Every row gives one point. Each copy is the shape, with its points in the same order, turned, moved and blurred by noise. Some copies are also mirrored. Which?
In the rows, zero is written as 128.

Shape:
[[102 114]
 [137 114]
 [ 71 184]
 [136 137]
 [160 107]
 [122 122]
 [127 131]
 [175 110]]
Copy 1, 8 rows:
[[138 101]
 [108 125]
 [207 131]
 [126 140]
 [ 88 133]
 [126 118]
 [130 129]
 [ 81 147]]
Copy 1 is: mirrored
Copy 2, 8 rows:
[[ 95 128]
 [125 121]
 [ 76 201]
 [128 147]
 [147 113]
 [113 133]
 [117 140]
 [157 109]]
Copy 2 is: only turned
Copy 3 (8 x 2):
[[161 111]
 [153 143]
 [ 98  64]
 [132 139]
 [154 166]
 [148 130]
 [138 131]
 [147 182]]
Copy 3 is: only turned

Shape (7 x 3):
[[152 144 138]
 [ 93 149 166]
 [169  58 121]
 [ 90 119 138]
 [143 118 129]
 [135 151 125]
 [174  98 136]]
Copy 1:
[[147 140 137]
 [124  94 175]
 [129 123  53]
 [ 97 103 144]
 [126 133 117]
 [132 145 148]
 [150 131  82]]
Copy 1 is: only turned
Copy 2 (7 x 3):
[[128 118 144]
 [ 95 170 126]
 [105  49  95]
 [107 150  94]
 [123 107 121]
 [138 133 135]
 [112  73 129]]
Copy 2 is: only turned
Copy 3:
[[128 119 100]
 [ 99  92 152]
 [204 158 127]
 [115 128 164]
 [142 135 120]
 [110 130 108]
 [177 134 104]]
Copy 3 is: mirrored

Shape, 8 rows:
[[142  94 130]
 [109 163  99]
 [160 107 156]
 [162 109 130]
 [ 69 157 113]
 [ 95 160  96]
 [124 134 111]
 [154 124 152]]
Copy 1, 8 rows:
[[158 117 110]
 [ 92 157 141]
 [172  94 137]
 [168 122 144]
 [ 63 138 118]
 [ 81 161 136]
 [124 144 127]
 [150 105 146]]
Copy 1 is: only turned
Copy 2:
[[ 89 100 132]
 [161 114  95]
 [103 125 171]
 [107  88 151]
 [153 140  68]
 [161 115  81]
 [126 106 118]
 [112 127 157]]
Copy 2 is: only turned
Copy 3:
[[110 107  97]
 [159 172 101]
 [ 87 110 125]
 [ 88 117 103]
 [188 149 119]
 [160 167  97]
 [129 140 102]
 [ 94 123 131]]
Copy 3 is: mirrored
Copy 4:
[[155 113  92]
 [125 168 148]
 [164  88 112]
 [172 109 114]
 [ 84 166 136]
 [111 174 140]
 [137 145 122]
 [153  94 125]]
Copy 4 is: only turned

Shape (10 x 4):
[[119 139 127 143]
 [137  92 117 119]
 [ 77 132 126 142]
 [133 131 133  30]
 [142 114 137 132]
 [ 80 139 121 130]
 [139 125 118 153]
 [142  66 126 140]
 [141 106  73 147]
 [ 97 107 112 155]]
Copy 1, 10 rows:
[[133 130 130 155]
 [ 93 114 122 114]
 [112 126 169 173]
 [143 132 185  53]
 [124 107 114 128]
 [118 136 169 159]
 [118 132 106 148]
 [ 80  94 108 123]
 [ 75 156 104 136]
 [ 87 120 136 164]]
Copy 1 is: only turned
Copy 2, 10 rows:
[[137 129 120  96]
 [143 100  97 143]
 [105  99 121  86]
 [127 129 178 187]
 [165 115 118 124]
 [ 96 112 126  92]
 [146 128 101 101]
 [165  81  86 137]
 [133 136  63 129]
 [125 102  88  97]]
Copy 2 is: mirrored

Shape:
[[112  48 119 117]
 [119 181 130 116]
 [154 126 138 103]
 [108 156 125 105]
 [144 169 124 132]
 [124 165 173 136]
 [142 164 152 107]]
Copy 1:
[[ 59 164 135 152]
 [165  91 124 106]
 [137 149 103 128]
 [138 107 126 109]
 [163 106 113 140]
 [173 133 144 112]
 [163 122 109 104]]
Copy 1 is: mirrored
Copy 2 (7 x 4):
[[112  81  60 149]
 [136 165 145  89]
 [165 139 110 131]
 [131 144 124  87]
 [142 157 156 121]
 [129 195 118 121]
 [160 173 125 111]]
Copy 2 is: mirrored

Shape:
[[120 125  80 120 144 120]
 [134 167  95 121 162 150]
 [132 112 126 159 122 102]
 [132 129 159 111  97 129]
 [118 120 124 120 148  99]
 [152 117 140 148 153  95]
 [ 95 114 152 146 143 125]
 [137 116 151 136 150  96]
 [125 182 138 137 103 116]
 [126 157 138 126 108  96]
 [134 135 133 121 143  81]
 [118 147 136 115  25 221]]
Copy 1, 12 rows:
[[125 106 109 160 158 133]
 [129 110 129 180 121 171]
 [102  93 129 112 145  96]
 [130 124 107 110  84 110]
 [101  99  95 125 139 134]
 [ 89  76 122 115 132 128]
 [ 89 133 126 101 139 143]
 [ 91  90 113 108 121 123]
 [103 134 144 160  74 109]
 [100 122 113 145  95 103]
 [ 86  93  96 140 112 127]
 [214 197 152 130  83 100]]
Copy 1 is: mirrored
Copy 2:
[[143 117 136 121 167 132]
 [155 155 144 100 130 128]
 [101  98 126 152 137 105]
 [114  74 118 118  93 135]
 [143 100 105 136 144 115]
 [133 104 121 155 123  83]
 [116 118  96 161 120 136]
 [133  97 105 155 118  94]
 [ 90 119 108  87 110 112]
 [103  98 104  99 121 107]
 [138  95 102 124 135  88]
 [ 64  89 173  79  69 221]]
Copy 2 is: mirrored
Copy 3:
[[153 128 156 132 140 108]
 [136 145 150 119 174 137]
 [121 125 106 126 123  89]
 [117 112 109  80 106 133]
 [125  93 133 121 143  99]
 [123  96  93 132 151 100]
 [ 84 107 139 132 122 109]
 [110  88 104 121 144 103]
 [102 148 127  62 141 104]
 [116 112 124  70 134  97]
 [124  91 121 102 154  97]
 [118 196 122  56  45 185]]
Copy 3 is: mirrored
Copy 4 (12 x 6):
[[114 127 137 102 141 165]
 [129 154 167 116 159 130]
 [124 120  74 124 152 150]
 [134 115  92 133 103 105]
 [130 112 105  93 147 137]
 [155 131  84 109 161 137]
 [130  83  96 129 166 118]
 [154 113  83 108 156 127]
 [ 98 159 103 127 130  95]
 [114 137  94  99 129 103]
 [141 126  95  79 140 127]
 [ 82 122 138 226  56 112]]
Copy 4 is: only turned

Shape (10 x 6):
[[142  94 134  91 130 141]
 [ 77 158 161 155 167 109]
 [148 130 146 113 174 145]
 [127 128  97 163 141  98]
 [169 152 112 119  80  91]
 [184 113  91 141  95 113]
 [133 117 138 179 150  89]
 [113 153 107 167 133  87]
 [108 142 156 159 148 140]
 [109 162 152 123 131 145]]
Copy 1, 10 rows:
[[105 113  95 141 140 116]
 [218 145 122 130 124  91]
 [143 138 119 174 145 123]
 [177 118 116 108 116 163]
 [106 157 131  82  98 155]
 [103 111 133 101 108 181]
 [185 110 128 132  84 142]
 [191 138 124  93 110 152]
 [181 122 144 134 134 101]
 [155 151 138 121 150  92]]
Copy 1 is: mirrored
Copy 2 (10 x 6):
[[137  79 150 116 152 120]
 [129 151 104 180 115 162]
 [156 126 163 125 141 147]
 [153 119 121 146  83  95]
 [123 127 129 128 142  37]
 [162  98 132 110 124  43]
 [173 120 120 182 106 107]
 [136 143 110 160  86  94]
 [157 138 102 146 132 148]
 [119 147 110 127 150 138]]
Copy 2 is: mirrored
Copy 3 (10 x 6):
[[157 111 121 139  96 155]
 [ 70  90 129 105 157 112]
 [112  99 118 165 104 127]
 [ 92 166 137 116 121 135]
 [158 172  84 102 108 101]
 [153 195 123 122  86 109]
 [ 69 143 144  98  95 109]
 [ 83 166 123 100 134 116]
 [101  98 149 117 137 115]
 [124  96 114 122 156 111]]
Copy 3 is: only turned
Copy 4 (10 x 6):
[[ 77 137 146 122 152 162]
 [181 160 143 161 136 172]
 [125 106 136 132 172 175]
 [149 123 114 111 104 129]
 [105 146 100 117 165  65]
 [ 95 121 125  85 132  84]
 [174 146 130  95 130 137]
 [167 151 114 128 109 110]
 [160 134 157 152 144 144]
 [132 148 153 176 156 139]]
Copy 4 is: mirrored

Shape:
[[115 124 118 119  86  87 113 131]
 [158 156 113 164 147 111 156 179]
 [119 102 134 168  96 125 140 137]
 [103 127 113 123 163  87 151 153]
 [164 155  93 102  98 159 102 114]
 [159 160 142  87 136 106 139 175]
 [151  67 126 151  93 129 179  88]
 [148 134 132  81 133 114  79 149]
 [171 133 134 133 144 115 119  93]
 [147 111 152 100  99 162 165 136]
 [103 130 180 106 109 148 122 121]
 [158  99 162 117 114 171 147 127]]
Copy 1 (12 x 8):
[[135 103 126  99 111  96 127 130]
 [132  69 131 160 111 180 141 108]
 [120  92 184 125 119 120 125 131]
 [131  98 126 100 155 154 143  84]
 [144 153 100 172 107 109 137 160]
 [133 104  83 118 109 184 119 138]
 [140 110 203 109 141 131 169 187]
 [116 128  66 120 131 129 106 142]
 [ 92 126 116 138 141 140 178 161]
 [147 142 154 112 102 167 110 182]
 [104 168 149  96 105 139 100 135]
 [126 146 164 123 125 157 114 185]]
Copy 1 is: only turned
Copy 2:
[[116  86 169 145 104 149 147 137]
 [108 106 153  84 111  71 100 120]
 [120 110 158 115 116 158  93 120]
 [107 113 193  79 135 113 153 152]
 [145 143 121 181 107  96 141 141]
 [101 131 172 113  82  81 165 114]
 [157 126 120  86  89 189 100 158]
 [ 77 140 155 157  98 114 175 140]
 [110 132  97 114 116 131 151 132]
 [150 173 156 113  69 144 125 115]
 [123 160 167 132 115 166 154  85]
 [129 182 137 113  84 152 119 117]]
Copy 2 is: only turned
Copy 3, 12 rows:
[[117 170 134 127 162 115 125 143]
 [136 114 100 202 115 132 112 174]
 [131 107 160 142 151 112 136 155]
 [120 131 112 163 147 173  95 127]
 [149 144  71  94 116  86 137 160]
 [101 155  76 161 104 157 143 161]
 [125  72 133 137 179  87 169 110]
 [142 183  95 117 109 152 152 142]
 [144 131 102 145 104 100 142 100]
 [100  92 105 111 130 127 176 158]
 [ 96 127 147  91  99 138 146 138]
 [125  86 117 113 113 126 186 142]]
Copy 3 is: only turned

Shape:
[[132  91 125 114 148 112 159 128 140]
 [137  95  97 131 154 209 153 107  96]
 [129  93 187 116 111 120 156 153 101]
 [136 116 107 110 170 141 138 120 126]
 [130 102 153 158 127 123  73 137 157]
 [112 107 107 118 126 123 123  97 117]
 [120 160 115 182 150 124 141 162 139]
 [139 150 101 122  72 117 137 166 149]
 [139 109 122 137 142 139 123 119 149]
 [120 163 124 110  91 114 157 179 163]
 [ 92  95 129 114 159 137 128 138 139]
 [141 104 165 121 159 149  59 114 112]
 [144 102 118 170 152 121  18 161 131]]
Copy 1:
[[128 124 118  93 149 104 151 108 159]
 [100  93 137  68 141 167 154 189 139]
 [170 117 118  73  97 130 123  91 168]
 [120 106 123 114 166 126 142 147 136]
 [138 135 179  95 118  75 100 127 117]
 [107  99 141 112 137 131 134 117 130]
 [169 174 164 119 156 128 167 132 104]
 [123 166 120 144  79 100 169 120 117]
 [121 128 150 104 150 105 132 144 133]
 [135 201  96 129 100 112 162 108 133]
 [114 140 124  69 160 116 116 110 113]
 [146  88 158 100 140 111  63 147 115]
 [158 110 188 110 124  52  95 153  49]]
Copy 1 is: only turned
Copy 2 (13 x 9):
[[146  94 162 138 134 135 135 114 140]
 [ 65  90 156 108 134 159  87  99  88]
 [160 137 142 124 130 179  99 135 167]
 [113  98 141 122 153 124 134 103 121]
 [118 163 150 164 144 146 151 179 110]
 [133 125 163 132 120 107 115 118 108]
 [ 67 105 124 149 106 133 156 151 167]
 [142 133  96 161  66 137 155 115 125]
 [113 119 156 136 137 141 154 128 113]
 [138 136  97 169  73 141 166  92 164]
 [123 126 160 165 160 127 120 105 145]
 [110 165 141 109 187 137 124 150 101]
 [100 148 104 160 178 116 153 213  79]]
Copy 2 is: only turned
Copy 3, 13 rows:
[[142 128 144  84  93 132 134  94 132]
 [166 177 127  96 131 149  77 133 177]
 [112 125 137 119  43 100 134 133 132]
 [138 151 155  86 131 150 122 114 132]
 [ 97 113 161 145 136  84 137 100 142]
 [136 114 148 131 118 164 128  99 150]
 [102 165 120 119 152 118 131 126  82]
 [161  88 121 122 126 109 139 158  77]
 [142 137 153 113 130 115 122 100 137]
 [153 113 132 121 111 108 170 160  69]
 [121 147 145 103 121 138 163 111 162]
 [ 95 136 201 136 123 116 106 124 179]
 [ 59  88 176 126 184  85 112 107 158]]
Copy 3 is: mirrored

Shape, 12 rows:
[[160 138 120 138 117 105 147 166 140]
 [122 118 169 165 154  97 151 111 157]
 [173 105 123 145 122 112  90 116 112]
 [147  74 133  95  96  85 119 139  95]
 [129 111 144 148  82 178 165 162 101]
 [161  79 144 133 153 128 159  93 123]
 [ 92 137  74 113 147 168  96 121 156]
 [158 154 137  91 153  99  92 156 123]
 [ 85 122 170 128 125 123  99 101 143]
 [ 88 130 115 117 132 126 119  95 110]
 [150  87 102 176 144  93 103 123 128]
 [139 136 145 131 167 160 156 182 134]]
Copy 1, 12 rows:
[[145 102 138 141 129 153 168 145 159]
 [ 87 141 188 143 109 126 155 156 125]
 [150 105 155 174 137 166 104 149 121]
 [108  74 139 141 112 208 100 144 152]
 [168 152 142  95  85 164 122 113 169]
 [101 156 173 142 148 161  99 156 147]
 [138 105 128 102 175 115 120  78  87]
 [110  87  86 169 130 140 139 147 120]
 [ 90 107 165 140  93 118 108 104  95]
 [102 119 146 131 131 161 118  80  94]
 [149 108 185 147 150 175 130 165  98]
 [133 158 100 101 119 124 152 154 141]]
Copy 1 is: mirrored
Copy 2:
[[142 107 122 144  89 127 137 126 171]
 [118 161  99  75 112 126 120 122 165]
 [171 165 155 141  95 140 131 111 124]
 [139 124 160 125  73 160 162  62 123]
 [147  83 188 101 147 137 140 112 182]
 [143 159 146  80 107 151 175 141 135]
 [130 113 111 161 183 106 132 128  91]
 [153 105 121 139  63 115 106 119  96]
 [106 152 129  89 138 124  91  86 108]
 [118 139 142 116 138  89 145  93 105]
 [178 177 109 136 115 137 152 102 150]
 [164  69 112  91 120 126 125 153 147]]
Copy 2 is: only turned

Shape (16 x 11):
[[123 108 112 115 120 137 139 126 166 125 139]
 [139  98  93 139 147 133 138 149 104 134 120]
 [147 175 135 167 170  83 143 136 123 119 163]
 [131 168 129 173 100 167 129 132 177 128 113]
 [204 102 140 129 118 158 157 130 152 134 179]
 [145  99 155 141 148 155 106 144 174 130  95]
 [199 142 143 135 107 163 168 158 170 160  99]
 [123 103 159 164 152 116 123 103 100 143  95]
 [123 108 140 133 135 145 125 157  98 145 121]
 [117 127 136 103 145 137 118 105  98 113 105]
 [154  98 119 184  99 120 104 110  99  87 176]
 [123 146  75 160 131 152 176 128 123 128 132]
 [160 142 119 101  95 109 152 136 116 160 114]
 [189 112 165 136 158 140 131 120 173 143 165]
 [153 176  98 117 174  92  92 167 176  99 113]
 [126 164 162 126 127  84 154 153 102  84  92]]
Copy 1 (16 x 11):
[[141  84 125 126 124 159 112 108 145 124 133]
 [131 126 113  90 111 116 126 131 150 124 162]
 [131 130 144 130 157 106 118 122  58 100 157]
 [130  58  98 170 166 112 133 131 129 147 120]
 [164  76 185 133 134 149  95 167 146 136 171]
 [153  89 134 173 108 109 156 110 171 110 144]
 [139  68 128 169 161 108  95 176 180  99 160]
 [140 143 140 114 128 109 187 137 140 103 112]
 [127 145 128 128 108 111 125 136 157 137 127]
 [159 126 115 105  92 113 129 130 130 106  88]
 [123  99 155 102  96 151 166 164  81 165 147]
 [142 101  83  89 167 124 110 132 125 145 154]
 [101 102 127 112 136 131  87 164 152  86 118]
 [169  86 198 154 140 126 119 128 136 107 157]
 [119  76 110 152  99  83  98  76  86  71 159]
 [129 148  83 155 111 125 120 162  89  68 120]]
Copy 1 is: mirrored
Copy 2 (16 x 11):
[[106 111 149 149 126 126 147 111 118 133 112]
 [ 83  90  98 114 144 135 123 109 119 129 146]
 [102 164  85  91 109 129  95 131 122 179  94]
 [131 132 156 158 131 104 132 168 100 178 146]
 [150  73  94 145 122 112 172 104 103 174  81]
 [118  94 148 135 120  59 121 146  89 112 121]
 [142  97 119 127 119  81 168 130  54 179 152]
 [ 95 109 120  83 115  73 127 143 164 125 138]
 [137  93 117 101 140 114 112 120 135 116 151]
 [110 113 123 106 100 135 136 152 150  96 141]
 [107  87  84 162 119 115 101 125 194 178 108]
 [ 83 109 118 128 147 159 144 143 117 180 143]
 [134 136 103 122 103 126 168  85 109 145 172]
 [138 104 103 123 116  77 156 126  97 146  62]
 [ 92 166 103 156  94 123  81 135  59 117 113]
 [108 131 127  84  49 135  94 123 125 150 157]]
Copy 2 is: only turned

Shape (15 x 11):
[[159 116 101 121 127 129  89 124 135 117 119]
 [149 127 122 148 144 140 110 120 130 172 135]
 [ 98 153 165 151 163 135 155 169 125 106 130]
 [ 72 125 185 172 126 136 112 196 107 119 111]
 [ 94 123 126 110  87 144 175 123 112 127 165]
 [ 97 121 118 105  97  96 146 120 138 141 116]
 [164 139 138  96 151 114 118 123 103 146 140]
 [206 155 137  99 123 149  91 123 131 110 135]
 [146 146 124 125 116 103 106 136 128 120 178]
 [102 151 175 186 189 120 124 179 106 120 123]
 [112 153  88 116  96 124 185 135 129 135 147]
 [191 152 137 100 124 129 105 161 151 149 149]
 [183 160 139 143 111 112 114 124 112 138 124]
 [111 111 162 171 155 121 153 208  90 111 125]
 [127 115 146 130 104 115 182 124 151 118 157]]
Copy 1, 15 rows:
[[142 156  91 125 120 104 125 103 150 148  98]
 [127 114 121 104 108 106  83 118 153 135  97]
 [ 75 113 131 121 108 114 139 121 148  76 167]
 [110  87 108 124 120 113 149 129 205  46 156]
 [113 110 143 104 146 173 154 165 140 143 134]
 [144 147 156 144 119 146 137 161 168 139 127]
 [105 116 134 131 123  81 127 116 150 167 109]
 [114 129 104 143 154  99 126  58 127 166  95]
 [126 109 129 117  95 127 157  94 139 154 109]
 [ 87  89 117 118  81  73 126 119 164  59 159]
 [127 130 143 119 119 174 127 150 127 159 167]
 [115 125 132 122 129 111 114  53 164 170 119]
 [150  96 132 142 127  92 114  92 126 146 118]
 [112  98 119  86 117  82 153 130 178  73 190]
 [123 135 179  97 135 144 150 132 128 119 132]]
Copy 1 is: mirrored
Copy 2 (15 x 11):
[[154 123 138 126 147 117 162 106 132 149 101]
 [146  82 122 113 154 116 126 108 115 168 145]
 [ 87 159 134 113  99 120  91  95 104 143 163]
 [ 86 155 106 147 119 137  61  61  74 151 120]
 [107 107 115 101 121 158 134 122  80  71 140]
 [104 107 115  86 151 150 118 107 135  90 100]
 [144 114 138 109 161 106 144  76 135 120 164]
 [158 125 141 114 136  62 192  78 117 134 127]
 [135  93 168 113 114 125 146  69 115 121 127]
 [ 85 153 146 135 122 123  72  70 107 189 168]
 [120 114 138  51 123 158 139 128  94  99 133]
 [174 108 139  86 127  68 144  71 114 131 130]
 [120 106 155  97 168  86 156  81  99 145 125]
 [113 171 155 140 133 134  55  90  74 143 150]
 [102 104 148 101 116 112 110 136 105  82 129]]
Copy 2 is: mirrored

Shape, 18 rows:
[[126 125 149 131 152 126 102 121 138 160 176  71]
 [ 80 102 133 116 155 149 167 134  88 126  77  81]
 [112 106 160 117 160 186 195 135 131 118 114 139]
 [ 85 138 126 139 146 149 185 103 125  63 111 134]
 [156  75 121 125 153 109 131 170 141 158 154  99]
 [118 155 118 133 130 164 104 157 147 115 121 118]
 [137 210  97 140  89 125 109 136 153 160 133 157]
 [161  89 158 134 120 142 118 141 124 175 136  74]
 [172  87 138 117 154 147 103 105 149 151 137  66]
 [137 181 143 131  68 126 108 143 140 114 128 145]
 [136 172 111  91 104 130 133 142 104 122 140 124]
 [167 101 163 114 166 110 114 132 153 167 114 103]
 [ 63 129 105 125 118 154 187 130  95 124 113 143]
 [133 187 123  97 122 140 105 139 154 132 158 141]
 [ 97 122 128 124 133 149 205 132 119 137  93 128]
 [129 129 140 118 128 143  99 117 138 134 131 182]
 [140 175  90 146 112 153 133 126 101 134 122 152]
 [160 128 173 144 166 131 109 142 110 144 136  92]]
Copy 1, 18 rows:
[[ 98 120 119 190 175 155 116 127 146 126 151 121]
 [139  99 107 165 101 144 131 171  96  86 125 194]
 [172 154  94 139  85 123 120 134 147  94 142 185]
 [139 113 136  90  93  96 133 172 146 111 130 174]
 [140 113  98 173 164 146  80  76  97 115 142 128]
 [123 122 132 146  96 150 123 135 122 181 147 125]
 [109 149 185 126 123 155 168  87 117 197 105 109]
 [116 144 117 192 145 174 114  99  92  94 169 119]
 [111 143 144 207 152 140  75 125 114 106 173 124]
 [ 97 162 152  92 113 164 149 118 103 171 141 114]
 [103 142 142 127 141 139 146 116  97 171 133 174]
 [144 163 125 179 160 160  75 122 103 109 126 114]
 [123 101 118 121  81 122 167 125 124 112 106 195]
 [104 159 142 131 135 154 126 108 141 195 128 140]
 [161 123 132 133  93 137 139 127 126  94 116 192]
 [104 179 116 139  95 118 119 112 121 147 101 115]
 [125 137 163 140 107 111 175 114  94 166 125 142]
 [139 154 104 176 166 149 127 149 105 124 154 109]]
Copy 1 is: mirrored
Copy 2:
[[118 125 142  83 139 147  95 112  73 142 133 113]
 [216 183 148 140 153  83 104 111 106 150 131 127]
 [178 147 123 115 127  52 164 147 130 139 127 122]
 [173 179 151 162 151 100 180 148 127 121 154  95]
 [124 129 128 110 125 124  68 163 101 131 114 168]
 [136 129 112 149 114 133 134 103 115 153 172 135]
 [ 84 126 129 183  55 140 125  79 118 109 164 104]
 [149  92 128 101 130 110  57 121 100 138 125 119]
 [132  82 149 109 160 129  89 124  92 167  98 130]
 [120 120 111 160  92 149 119  91 157 102 168  90]
 [135 154 100 166  96 146 116 108 121 126 120  93]
 [131 105 169  94 118 124  84 122 134 155 100 148]
 [182 193 125 171 120  77 146 119 100  90 145 116]
 [ 92 134 105 142  91 150 146  90 122 132 134 112]
 [169 173 145 156 120  51 126 129 122 120 131 115]
 [144 103 136 133  97 139 156  98 130  93 125 142]
 [151 129 126 190  69 127 135 115  99 116 150 103]
 [161 113 151  83 102 144  94 133 113 163 138 113]]
Copy 2 is: mirrored
